Every row gives one point. Examples show where two turns around zero, p and q, send a point. Write where each new point lands after one turn and then the other. Backwards means that the second turn is done in reverse. Each puzzle has new turns, and all numbers are rounded.
(in the rows, 128 means zero)

Turn p:
[120 224 112] -> [159 216 100]
[133 103 121] -> [126 102 126]
[158  96 142] -> [139  93 156]
[117  84 118] -> [107  88 119]
[123 180 109] -> [147 174 103]
[117  81 165] -> [ 90  95 163]
Turn q:
[ 99 128 168] -> [114 110 172]
[185 172  70] -> [143 199  71]
[122 118 165] -> [137 112 162]
[178  92 121] -> [184 119 103]
[110 113  96] -> [110 110  98]
[ 75 145 148] -> [ 81 117 162]
Where do these land?
q, then p backwards: [130 130  51] -> [ 79 139  70]
p, then q: [132  79  97] -> [141  81  96]
q, then p: [156 163 162] -> [148 167 163]
p, then q: [137 137 148] -> [134 137 149]
q, then p: [ 85 131 182] -> [ 80 127 177]

Turn p:
[165 156  84 178 184 158] -> [193 185 110 162 168 133]
[132 119 157 109 129 103] -> [114 114 155 104 129 114]
[120  48 171  94 115 105] -> [ 92  47 175 124 138 121]
[ 96 167 135 205 142 120] -> [120 193 126 178 110  88]
[101 157  97 156 109 181] -> [122 162  81 166 108 163]
[154  95 132 100 106  85] -> [143  75 149  97 115 110]
[ 97 194 103  93 151 184] -> [103 185  66 103 153 172]
[130  86 119  73 115  78] -> [124  57 126  85 132 102]
[157 130 155 144 102 138] -> [140 134 163 132 100 148]
Turn q:
[ 59 136 172 169 103 120] -> [ 36 138 148 137 127 140]
[158 110 101 130  78 138] -> [147  93 105 149  87 144]
[155 103 163 151 179  45] -> [137 103 188 168 197  84]
[143 154 143 105  81 151] -> [130 143 124 129  64 119]
[152 169 117 101  90 149] -> [145 146  99 127  72 107]
[162 162  91 143 169 152] -> [171 167  85 141 155 128]
[164 103 101 110 179 110] -> [187 111 132 119 173 119]
[125 110 160 130 184 146] -> [141 159 168 115 166 150]
[ 36 104 104 113  90 139] -> [ 59  92 105  68 113 159]
Where do these land?
p, then q: [105 117 119 199 161 117] -> [102 133 118 189 172 105]
p, then q: [121 104 138  95  81 161] -> [119 118 130 102 101 187]
p, then q: [140 144  93 164 129  91] -> [146 104 113 168 126  88]
q, then p: [ 72 159  82 183 199 100] -> [126 166  69 134 218  83]
p, then q backwards: [168 104 169  79 123 155] -> [ 99  56 147 116 144 145]
q, then p: [121  89 182  65 102 111] -> [ 80  84 186  97 101 140]
q, then p: [149 148  76 134 137 140] -> [181 128  97 128 137 128]
p, then q: [147 159 165 104  91 149] -> [119 152 134  99  69 137]
